Each row is a point. Two turns around zero, p and q, are shown by what they do to some points. Where does a point land after both, in the order given? Backwards means that the second turn is done in reverse. Each puzzle has new turns, and all numbers are rounded.

Turn p:
|  .16 | -.21 | -> | -.02 | -.26 |
| .42 | .47 | -> | .62 | .08 |
| -.35 | -.09 | -> | -.32 |  .16 |
| -.24 | -.17 | -> | -.29 |  .03 |
Turn q:
| .36 | .44 | -> | .41 | .39 |
| -.27 | -.14 | -> | -.29 | -.10 |
| -.09 | -.30 | -> | -.13 | -.29 |
Where do these land?
q, then p: | .18 | .30 | -> | .34 | .07 |
q, then p backwards: | .26 | .05 | -> | .19 | .18 |
p, then q: | -.44 | -.35 | -> | -.55 |  .09 |

Turn p:
| -.12 |  .25 | -.04 | -> | .07 | .26 | .07 |
| -.20 | -.14 |  .08 | -> | -.25 |  .00 |  .05 |
|  .18 |  .29 | -.09 | -> | .33 | .12 | .00 |
| -.21 |  .26 | -.03 | -> | .00 | .32 | .10 |
| .17 | .10 | .17 | -> |  .17 | -.10 |  .17 |
|  .17 | -.75 | -.09 | -> | -.33 | -.59 | -.38 |
Turn q:
|  .10 | -.08 |  .19 | -> | -.08 | -.19 |  .10 |
| .00 | .30 | .41 | -> | -.37 |  .06 |  .34 |
|  .08 |  .02 | -.54 | -> |  .47 |  .23 | -.16 |
| -.18 | -.24 | -.06 | -> | -.02 | -.10 | -.29 |
Where do these land?
p, then q: |  .15 |  .16 | -.42 | -> | .41 | .20 | .15 |
p, then q: | -.12 |  .05 |  .32 | -> | -.32 | -.12 |  .06 |
q, then p backwards: | .01 | .15 | .58 | -> | -.33 | -.28 |  .42 |
q, then p backwards: |  .23 | -.16 | -.25 | -> |  .35 |  .14 | -.03 |
p, then q: | -.11 | -.07 | -.36 | -> |  .19 |  .31 | -.11 |
q, then p backwards: | -.16 | -.13 |  .13 | -> | -.05 | -.23 | -.06 |

Turn p:
| -.23 |  .23 |  .62 | -.08 | -> | .24 | .23 | .55 | .29 |
| -.12 | -.12 | -.29 | -.05 | -> | -.25 | -.02 | -.23 |  .05 |
| -.11 |  .07 | -.17 |  .22 | -> | -.11 | -.27 | -.03 |  .08 |
| -.25 |  .27 |  .36 |  .18 | -> |  .12 | -.10 |  .44 |  .28 |
|  .18 | -.33 |  .09 |  .38 | -> | -.15 | -.18 |  .21 | -.44 |
|  .11 |  .34 | -.23 | -.02 | -> |  .23 | -.20 | -.26 |  .15 |
|  .43 | -.46 | -.38 | -.63 | -> | -.07 |  .54 | -.68 | -.41 |
Turn q:
| -.33 | -.50 | -.28 |  .05 | -> | -.12 | -.65 | -.01 |  .08 |
| -.03 | -.06 |  .04 |  .23 | -> | -.06 | -.07 |  .21 | -.08 |
| .06 | .03 | .07 | .30 | -> | -.06 |  .06 |  .29 | -.07 |
|  .22 |  .51 | -.02 | -.61 | -> |  .11 |  .56 | -.57 |  .17 |
| -.44 | -.10 |  .09 |  .32 | -> | -.25 | -.29 |  .16 | -.37 |
| -.07 | -.21 |  .35 |  .08 | -> |  .24 | -.13 |  .14 | -.29 |
|  .59 |  .32 | -.24 | -.37 | -> |  .16 |  .52 | -.22 |  .55 |
Where do these land?
p, then q: |  .50 | -.19 | -.01 | -.32 | -> | -.03 |  .33 | -.38 |  .36 |
q, then p backwards: | -.13 |  .22 | -.03 |  .16 | -> | -.09 | -.29 |  .01 |  .00 |
q, then p: | -.04 |  .32 |  .35 | -.04 | -> |  .30 |  .14 | -.23 |  .26 |
q, then p: | -.53 |  .28 | -.31 | -.05 | -> | -.50 |  .03 | -.18 |  .41 |
p, then q: |  .04 | -.49 | -.26 |  .60 | -> |  .17 | -.58 | -.51 | -.20 |
p, then q: |  .17 | -.14 |  .25 | -.35 | -> | -.05 |  .45 | -.15 |  .03 |

Turn p:
|  .20 |  .18 |  .48 | -.22 | -.28 | -.40 | -.12 | -.34 | -> |  .19 |  .21 | -.03 |  .38 | -.41 |  .12 | -.54 |  .15 |
| -.20 | -.33 |  .18 | -.36 |  .00 |  .49 | -.24 | -.31 | -> |  .08 | -.10 | -.06 |  .06 | -.07 |  .08 | -.13 | -.81 |
|  .21 | -.30 |  .09 | -.27 |  .33 | -.36 | -.16 |  .11 | -> |  .29 |  .19 | -.03 |  .01 |  .39 | -.25 | -.40 |  .01 |
|  .03 |  .40 |  .24 | -.18 |  .43 |  .31 |  .01 | -.01 | -> |  .17 |  .39 |  .24 |  .33 |  .04 |  .02 |  .35 | -.24 |
| -.01 | -.30 | -.12 |  .52 | -.03 | -.36 |  .22 |  .08 | -> | -.27 | -.29 |  .20 | -.28 |  .08 | -.26 | -.17 |  .42 |
| -.16 | -.40 | -.19 | -.22 |  .01 | -.36 |  .13 | -.28 | -> |  .00 | -.10 | -.29 | -.17 | -.09 | -.50 | -.33 | -.08 |
|  .15 |  .14 | -.23 | -.12 | -.23 |  .44 |  .43 |  .47 | -> |  .32 | -.03 | -.01 | -.48 | -.09 |  .29 |  .57 |  .08 |
|  .22 |  .14 | -.38 |  .41 | -.06 | -.06 |  .03 | -.20 | -> | -.12 | -.43 | -.06 |  .21 |  .00 | -.09 |  .21 |  .37 |
| -.43 |  .45 | -.09 |  .43 | -.17 |  .30 | -.30 |  .50 | -> | -.64 |  .16 |  .01 | -.08 |  .19 |  .60 |  .44 |  .10 |
Turn q:
| -.22 | -.60 | -.09 |  .04 | -.04 |  .33 | -.29 |  .20 | -> | -.37 | -.49 |  .20 |  .09 |  .20 |  .21 |  .28 |  .26 |
| -.17 | -.66 |  .04 |  .42 |  .13 | -.09 | -.54 |  .22 | -> | -.16 | -.52 |  .66 |  .03 |  .37 | -.12 |  .35 |  .07 |
| -.27 | -.29 |  .01 | -.03 |  .19 | -.12 | -.59 | -.11 | -> | -.22 | -.17 |  .35 | -.41 |  .37 | -.10 |  .16 |  .16 |
|  .02 |  .53 | -.29 | -.19 |  .02 | -.09 | -.16 |  .15 | -> |  .14 |  .19 | -.40 | -.09 |  .12 | -.39 | -.09 |  .23 |
|  .33 |  .09 |  .25 |  .13 |  .02 |  .44 |  .39 | -.31 | -> |  .31 |  .15 | -.18 |  .14 | -.14 |  .60 |  .05 | -.30 |
| -.12 |  .58 |  .09 | -.07 | -.06 | -.33 | -.17 |  .41 | -> |  .29 |  .28 | -.01 | -.02 | -.13 | -.56 | -.08 |  .42 |
|  .39 | -.07 |  .11 | -.12 | -.06 |  .13 |  .30 | -.23 | -> |  .15 | -.07 | -.16 |  .01 | -.17 |  .36 | -.23 | -.28 |
|  .35 | -.19 |  .19 | -.20 | -.41 |  .14 |  .45 | -.37 | -> | -.03 |  .00 | -.07 |  .13 | -.25 |  .59 | -.51 | -.26 |
| -.53 |  .50 | -.06 |  .01 |  .06 | -.26 | -.02 |  .14 | -> | -.11 |  .53 | -.01 | -.04 | -.07 | -.48 |  .16 |  .25 |
|  .42 | -.14 | -.17 |  .18 | -.23 |  .16 |  .51 | -.42 | -> |  .00 |  .02 | -.21 |  .35 |  .01 |  .43 | -.29 | -.58 |
| -.19 |  .26 | -.08 | -.16 |  .40 | -.31 |  .13 |  .31 | -> |  .00 |  .10 | -.15 | -.20 | -.32 | -.54 |  .21 |  .01 |
Where do these land?
p, then q backwards: |  .06 | -.53 |  .37 | -.23 |  .21 | -.28 | -.27 |  .75 | -> |  .18 |  .29 |  .10 | -.06 | -.25 | -.25 | -.60 | -.79 |
q, then p backwards: |  .23 |  .06 | -.16 |  .29 | -.38 |  .32 | -.17 |  .15 | -> |  .46 |  .15 | -.10 |  .05 |  .12 | -.09 | -.44 | -.06 |
p, then q backwards: | -.08 |  .27 |  .03 |  .07 | -.33 |  .24 | -.45 |  .12 | -> | -.02 | -.22 | -.02 | -.02 | -.16 |  .52 |  .22 | -.27 |
p, then q: | -.11 |  .21 | -.33 |  .30 | -.32 | -.05 | -.32 |  .39 | -> | -.34 | -.14 | -.35 |  .12 | -.14 |  .00 |  .53 |  .22 |
p, then q: | -.08 | -.12 |  .21 |  .00 |  .01 |  .07 |  .46 |  .51 | -> |  .18 |  .08 | -.21 | -.33 | -.45 |  .13 | -.24 |  .28 |
p, then q: |  .03 |  .27 | -.22 | -.28 | -.19 |  .03 |  .38 | -.52 | -> | -.15 | -.03 |  .01 |  .54 |  .08 | -.10 | -.54 | -.17 |
p, then q backwards: |  .12 | -.15 | -.19 | -.25 |  .25 |  .06 |  .50 | -.16 | -> |  .14 |  .24 |  .05 |  .10 |  .45 | -.31 | -.06 |  .31 |
p, then q backwards: | -.31 | -.47 |  .22 | -.11 |  .47 | -.11 | -.09 | -.10 | -> |  .04 |  .02 | -.28 |  .16 | -.04 | -.65 | -.04 | -.31 |
p, then q: |  .10 |  .55 | -.08 |  .13 |  .34 | -.06 | -.17 | -.75 | -> |  .04 |  .24 |  .51 |  .69 |  .17 | -.26 |  .14 | -.38 |
p, then q: |  .05 | -.10 |  .14 |  .07 | -.05 | -.22 |  .12 | -.38 | -> |  .01 | -.08 |  .36 |  .09 |  .17 | -.11 | -.21 |  .13 |
